Every row gives one point. Two turns around zero, p and q, are shown by what they do to some points. Write where each new point lands after one turn and then the other. Backwards means that the second turn is done in reverse. Each puzzle has new turns, and all numbers are rounded.

Turn p:
[ 0.46 -0.22] => [0.10 0.50]
[-0.13  0.29] => [-0.25 -0.20]
[-0.33 -0.07] => [ 0.15 -0.30]
Turn q:
[0.29 0.20] => [-0.22  0.28]
[-0.42  0.34] => [-0.31 -0.44]
[ 0.19 -0.42] => [0.41 0.22]
[-0.06 -0.12] => [ 0.12 -0.05]
Where do these land?
q, then p: [-0.15 -0.30] => [0.05 0.33]
p, then q backwards: [-0.16  0.38] => [-0.22  0.35]
q, then p: [-0.18 -0.23] => [0.10 0.27]
p, then q: [0.50 0.15] => [-0.43 -0.30]

Turn p:
[-0.20  0.14  0.30  0.12] => [ 0.28  0.22 -0.02 -0.19]
[ 0.73 -0.10  0.13  0.06] => [-0.47  0.40 -0.18  0.39]
[-0.20 -0.40 -0.10 -0.19] => [ 0.21 -0.36 -0.07  0.26]
[ 0.10  0.40  0.24 -0.09] => [-0.10  0.26 -0.21 -0.34]
[-0.12 -0.12 -0.16 -0.43] => [-0.01 -0.43 -0.24  0.00]
[ 0.14 -0.24 -0.49  0.35] => [-0.23 -0.14  0.52  0.32]
[-0.44  0.33  0.07  0.19] => [ 0.31  0.05  0.22 -0.45]
Turn q:
[-0.33  0.25  0.50 -0.27] => [-0.29 -0.11 -0.12  0.62]
[-0.06  0.05  0.45  0.16] => [-0.02 -0.03  0.29  0.39]
[ 0.21  0.16 -0.05  0.24] => [ 0.32 -0.12  0.10 -0.04]
[-0.07 -0.55  0.15 -0.09] => [-0.34  0.42  0.21 -0.07]
[ 0.25  0.27 -0.57  0.16] => [ 0.42 -0.26 -0.21 -0.44]
[ 0.27  0.27 -0.28 -0.19] => [ 0.31 -0.03 -0.39 -0.11]
[-0.26 -0.44 -0.21 -0.02] => [-0.40  0.13  0.09 -0.35]
Where do these land?
p, then q: [0.55 0.20 0.13 0.02] => [-0.18 -0.54 -0.18  0.03]
p, then q: [-0.03 -0.11  0.10  0.18] => [ 0.20 -0.04  0.07  0.10]
p, then q backwards: [-0.26 -0.09 -0.41 -0.26] => [-0.30  0.32 -0.16  0.31]
p, then q backwards: [-0.78  0.18  0.07 -0.04] => [ 0.39  0.20 -0.49  0.47]
q, then p: [ 0.60 -0.26  0.23 -0.09] => [-0.40  0.42 -0.04 -0.38]
q, then p: [-0.07  0.08 -0.12  0.20] => [ 0.06 -0.04 -0.16  0.19]

Turn p:
[-0.31 -0.51  0.37  0.05  0.34 -0.05 -0.39  0.25] => [ 0.04  0.01  0.37  0.61  0.43  0.29  0.05 -0.23]
[ 0.02 -0.09  0.20 -0.42 -0.01 -0.04  0.13 -0.13] => [ 0.06  0.03  0.09 -0.14 -0.02  0.22 -0.42 -0.07]
[ 0.21 -0.47  0.19 -0.02  0.23  0.02  0.11  0.37] => [-0.12  0.17 -0.18  0.18  0.55  0.28 -0.09 -0.09]
[-0.31  0.36 -0.33 -0.15  0.00  0.02  0.13  0.11] => [-0.26 -0.27  0.01 -0.20 -0.38  0.14  0.20 -0.01]
[-0.12 -0.08 -0.12  0.13  0.19  0.53 -0.18 -0.02] => [-0.19 -0.31  0.11  0.05  0.23 -0.32  0.11 -0.30]
[-0.35  0.46 -0.16  0.34  0.13  0.16  0.67 -0.01] => [-0.12  0.07 -0.11 -0.59 -0.28  0.04  0.60 -0.38]
[ 0.37 -0.18 -0.30  0.33 -0.36 -0.29 -0.04 -0.36] => [ 0.47  0.02 -0.19 -0.12  0.11 -0.32  0.08  0.57]
[ 0.14 -0.17  0.21  0.19 -0.64 -0.27 -0.43  0.04] => [ 0.53  0.04 -0.26  0.57 -0.15 -0.14 -0.13  0.26]
[ 0.35  0.69 -0.06 -0.45  0.12 -0.08  0.00 -0.26] => [-0.41  0.24  0.16 -0.36 -0.50 -0.21 -0.40  0.25]
Turn q:
[ 0.18  0.21 -0.49  0.23 -0.41  0.05  0.11 -0.30] => [ 0.14 -0.22  0.08 -0.25 -0.21  0.30  0.58 -0.20]
[-0.21 -0.35 -0.27  0.32  0.01 -0.35 -0.16  0.10] => [ 0.02  0.29 -0.30  0.12 -0.10 -0.23  0.41  0.28]
[ 0.06 -0.38 -0.16 -0.20 -0.19 -0.37  0.10 -0.04] => [-0.15 -0.06 -0.04 -0.15  0.33 -0.26  0.36  0.21]
[-0.35  0.04  0.48  0.39  0.13  0.00  0.35  0.30] => [ 0.31  0.12 -0.39  0.34  0.17  0.33 -0.37  0.29]
[ 0.04 -0.32  0.08  0.10 -0.31  0.05 -0.15 -0.17] => [-0.30 -0.28 -0.12  0.08 -0.12 -0.01  0.19  0.17]
[ 0.08  0.19  0.18 -0.29  0.67  0.44  0.10 -0.06] => [ 0.31 -0.09  0.40  0.14 -0.06 -0.24 -0.64 -0.24]
[ 0.38  0.25  0.32 -0.28  0.29  0.33  0.03 -0.26] => [-0.03 -0.29  0.48  0.18  0.05  0.02 -0.41 -0.36]
[ 0.15  0.19 -0.38 -0.23 -0.18 -0.55 -0.36 -0.32] => [-0.32  0.19  0.04 -0.20  0.12 -0.21  0.57 -0.51]
[-0.48  0.18  0.32  0.10  0.14  0.48  0.48  0.57] => [ 0.49  0.08 -0.26 -0.12 -0.01  0.37 -0.76  0.37]
[ 0.19 -0.03  0.13  0.24 -0.10  0.13  0.06  0.47] => [-0.04  0.18  0.14  0.06 -0.06  0.36 -0.11  0.40]
[-0.05  0.01 -0.21 -0.39 -0.04 -0.23 -0.57 -0.29] => [-0.44  0.09 -0.04 -0.19 -0.10 -0.45  0.18 -0.42]
Where do these land?
q, then p: [-0.12  0.13 -0.29  0.15  0.91  0.12 -0.04 -0.60] => [ 0.65  0.60 -0.09 -0.11  0.03 -0.39 -0.06  0.62]
p, then q: [ 0.00 -0.69 -0.32 -0.09  0.05 -0.24  0.29 -0.07] => [ 0.16  0.06  0.56  0.02 -0.15 -0.34 -0.42  0.29]
q, then p: [ 0.13  0.14  0.55 -0.04 -0.21 -0.29 -0.10  0.07] => [-0.16 -0.21  0.39  0.00  0.05 -0.14  0.37 -0.32]
p, then q: [ 0.05  0.09  0.03  0.32 -0.11 -0.14 -0.07  0.05] => [ 0.18  0.09  0.07 -0.04  0.13  0.25  0.17  0.01]
q, then p: [-0.21  0.23  0.12  0.05 -0.05  0.40  0.27  0.33] => [-0.28 -0.23 -0.13  0.31  0.06 -0.32 -0.33  0.03]
q, then p: [-0.34 -0.53  0.31  0.15 -0.20  0.63 -0.04  0.29] => [-0.09 -0.53 -0.43  0.70  0.06  0.17  0.11  0.17]
q, then p: [-0.38  0.29  0.16  0.06 -0.19 -0.19 -0.16 -0.03] => [-0.11 -0.39  0.15 -0.27 -0.11 -0.23  0.12  0.13]
p, then q: [ 0.41  0.00 -0.27 -0.32 -0.06 -0.32 -0.28  0.24] => [-0.03  0.51 -0.19 -0.16 -0.36  0.09 -0.13  0.34]
q, then p: [ 0.46  0.34 -0.29 -0.28 -0.13  0.04  0.14 -0.28] => [ 0.26  0.20  0.24 -0.26  0.17  0.08 -0.47 -0.34]

Turn p:
[-0.04  0.04  0.16 -0.35  0.11 -0.11 -0.30 -0.39  0.11 -0.34 -0.18] => [ 0.23 -0.11 -0.34 -0.15  0.33 -0.37  0.05  0.07  0.16 -0.18 -0.24]
[-0.20  0.38  0.21  0.03 -0.17 -0.66  0.03  0.11 -0.31  0.31 -0.12] => [-0.32 -0.42  0.04 -0.33 -0.29 -0.17 -0.25 -0.43 -0.34  0.02 -0.23]
[-0.45  0.17  0.23 -0.18 -0.34 -0.67  0.66 -0.07 -0.23 -0.17 -0.10] => [-0.28 -0.27 -0.19  0.00  0.30 -0.11 -0.36 -0.64 -0.45  0.49 -0.38]
[ 0.32 -0.11 -0.56  0.34 -0.11  0.09 -0.26  0.33  0.33 -0.11  0.18] => [-0.11  0.40  0.16  0.06 -0.28  0.50  0.27  0.41  0.14 -0.16 -0.27]
[ 0.44 -0.18  0.17  0.29  0.22  0.33 -0.13  0.31  0.50  0.01  0.29] => [-0.04  0.30  0.12  0.52 -0.28  0.12 -0.16  0.47  0.31 -0.34  0.14]
[-0.25  0.32  0.11 -0.71 -0.24 -0.12  0.29 -0.12 -0.09  0.18 -0.29] => [-0.05 -0.05  0.23 -0.32  0.50 -0.37 -0.14 -0.63 -0.05  0.04 -0.07]
[ 0.32 -0.34 -0.11  0.10  0.30  0.33 -0.19  0.38 -0.13 -0.20 -0.10] => [ 0.45 -0.02  0.23  0.07 -0.07  0.37 -0.09  0.49  0.15 -0.07  0.11]
[ 0.25 -0.15 -0.32  0.55  0.39  0.33 -0.06  0.03  0.38  0.07 -0.23] => [ 0.31  0.55  0.01  0.08 -0.53  0.06  0.08  0.42  0.23  0.13  0.11]
[ 0.32 -0.31 -0.21 -0.22  0.39  0.16 -0.08 -0.34 -0.01  0.09  0.27] => [-0.01  0.11  0.07 -0.05  0.26 -0.24  0.21  0.63 -0.02  0.01  0.29]
[-0.47 -0.11  0.32 -0.18 -0.66 -0.38  0.16 -0.23 -0.28  0.26 -0.24] => [-0.33 -0.59 -0.02 -0.10  0.14 -0.20  0.09 -0.69  0.12  0.43 -0.15]
[-0.49 -0.02 -0.02 -0.20  0.26  0.24 -0.15 -0.06 -0.02 -0.01  0.24] => [-0.04  0.05 -0.35 -0.24  0.27  0.13 -0.04 -0.02  0.11 -0.12  0.44]
[ 0.25  0.31  0.01  0.53 -0.16  0.44  0.04  0.05 -0.24 -0.09  0.28] => [ 0.17  0.06  0.05  0.45 -0.35  0.27  0.35 -0.08 -0.36 -0.25  0.23]
Turn q:
[-0.10  0.54 -0.59  0.20 -0.30 -0.23 -0.29  0.13  0.01  0.15 -0.32] => [-0.27  0.22 -0.29 -0.32  0.72 -0.21 -0.32 -0.12  0.08 -0.26  0.03]
[-0.03 -0.41  0.20 -0.63  0.08  0.00  0.15  0.34  0.00 -0.22  0.13] => [ 0.56  0.04  0.39 -0.20 -0.35 -0.03  0.22 -0.15 -0.14  0.20 -0.24]
[-0.23  0.21  0.32  0.30  0.26  0.12 -0.20  0.12  0.43  0.21  0.16] => [-0.32 -0.47  0.10 -0.01  0.02 -0.15 -0.04 -0.11  0.14  0.36  0.40]
[ 0.40 -0.23 -0.45 -0.22  0.17 -0.13 -0.21 -0.38 -0.27 -0.58 -0.03] => [-0.11  0.37 -0.09 -0.20 -0.27  0.50  0.05 -0.06 -0.55 -0.46 -0.26]
[ 0.21  0.09 -0.02  0.20 -0.31 -0.26 -0.31  0.02  0.03  0.41 -0.13] => [ 0.00 -0.06 -0.17  0.31  0.42 -0.05 -0.40 -0.26 -0.03 -0.07  0.05]
[-0.30  0.00 -0.11 -0.02 -0.10 -0.27 -0.19 -0.13 -0.32 -0.12 -0.50] => [ 0.06 -0.08 -0.07 -0.25  0.03 -0.06 -0.35  0.08  0.13 -0.58 -0.21]
[ 0.11 -0.06 -0.28 -0.02  0.25 -0.34  0.12  0.05 -0.42 -0.05 -0.09] => [ 0.28  0.22 -0.08 -0.21  0.03  0.24 -0.22  0.30 -0.21 -0.21  0.09]
[-0.10  0.11  0.28  0.12 -0.09 -0.09  0.46 -0.17  0.42  0.04 -0.01] => [-0.01 -0.41  0.08  0.21  0.25  0.00  0.43  0.22  0.17  0.07 -0.01]
[-0.37 -0.25  0.17  0.36 -0.06  0.40  0.14  0.15  0.43  0.36  0.28] => [-0.26 -0.33  0.03  0.24 -0.07 -0.40  0.01  0.19  0.17  0.70 -0.07]
[ 0.19 -0.31  0.34 -0.02  0.02  0.36  0.07  0.52 -0.17 -0.38  0.10] => [ 0.37  0.06 -0.23 -0.13 -0.55  0.15  0.16 -0.24  0.20  0.41 -0.10]
[-0.40  0.47  0.38  0.03 -0.41 -0.21  0.37 -0.48  0.10  0.33  0.59] => [-0.03 -0.24  0.07  0.58  0.24 -0.71  0.53  0.28 -0.01 -0.24  0.43]
[ 0.62 -0.17 -0.23 -0.30  0.49  0.65 -0.12 -0.18 -0.23 -0.17 -0.19] => [-0.28  0.65  0.27 -0.01 -0.47  0.74 -0.06 -0.14  0.06  0.07 -0.10]
Where do these land?
p, then q: [ 0.19 -0.98 -0.53 -0.10  0.09  0.60  0.19  0.19  0.15  0.00  0.04] => [-0.06 -0.12  0.23  0.11  0.14 -0.01  0.14 -0.16  0.43  1.02  0.61]
q, then p: [ 0.22 -0.13  0.08 -0.25  0.16 -0.18  0.01 -0.19 -0.18  0.05  0.48] => [ 0.00 -0.33  0.10  0.31 -0.13  0.13  0.17 -0.10 -0.44 -0.07  0.08]
p, then q: [ 0.33 -0.02  0.11 -0.19  0.12  0.31  0.33  0.01 -0.23  0.19 -0.19] => [ 0.24 -0.21 -0.10  0.35 -0.16  0.15 -0.02 -0.14 -0.13  0.03  0.43]
q, then p backwards: [-0.05  0.03 -0.50 -0.19  0.10 -0.20  0.33  0.03 -0.22  0.11 -0.02] => [ 0.26  0.02 -0.41 -0.26  0.40  0.05  0.04  0.01  0.09 -0.17  0.04]
p, then q: [ 0.26  0.34  0.19 -0.24 -0.31  0.05 -1.05  0.26 -0.28  0.06  0.09] => [ 0.27 -0.25 -0.07 -0.29 -0.54  0.32  0.66 -0.09 -0.07 -0.04 -0.76]
p, then q: [ 0.10  0.22 -0.02 -0.21 -0.45 -0.17  0.33 -0.29 -0.24 -0.27  0.21] => [ 0.06 -0.03  0.00  0.00 -0.22  0.27 -0.26  0.63  0.15 -0.28  0.10]
q, then p: [-0.07  0.25  0.01 -0.24 -0.09 -0.32  0.18 -0.35 -0.06  0.11 -0.23] => [ 0.30  0.02 -0.25  0.29  0.06  0.09 -0.36  0.21 -0.12 -0.10 -0.12]
p, then q backwards: [-1.18  0.20  0.21  0.33  0.04  0.05  0.03  0.12  0.52  0.20 -0.09] => [ 0.39  0.37  0.09  0.51 -0.09  0.56 -0.75  0.50 -0.38 -0.27 -0.16]
q, then p backwards: [ 0.38  0.02 -0.03 -0.32 -0.04 -0.09 -0.10  0.12  0.10 -0.05 -0.23] => [-0.13  0.20 -0.16 -0.16 -0.25  0.18  0.12  0.26 -0.04 -0.18 -0.16]
q, then p backwards: [ 0.36 -0.42  0.19  0.78 -0.05 -0.28  0.32  0.20  0.07 -0.09  0.39] => [-0.26 -0.42  0.13  0.57  0.17 -0.11  0.14 -0.31 -0.45 -0.60  0.17]
q, then p: [-0.51  0.01  0.18 -0.12  0.22  0.04  0.30  0.06 -0.18 -0.34 -0.18] => [-0.14  0.02  0.32  0.24  0.40  0.09 -0.27 -0.07  0.25 -0.04 -0.38]
q, then p: [ 0.11  0.25 -0.24  0.53  0.09 -0.03  0.01 -0.28  0.27  0.08 -0.12] => [ 0.04  0.21 -0.30 -0.28  0.03  0.41 -0.16  0.07  0.11  0.11  0.41]
p, then q backwards: [-0.33  0.07  0.15  0.15 -0.07 -0.20 -0.81 -0.04 -0.11  0.12 -0.18] => [-0.37  0.07  0.36  0.25  0.00  0.01 -0.11  0.08 -0.07 -0.68 -0.31]
q, then p: [ 0.21  0.16  0.20  0.09  0.19  0.40 -0.06  0.16  0.37 -0.17  0.02] => [-0.28  0.23 -0.03  0.09  0.13 -0.21  0.14 -0.23  0.19  0.22  0.39]
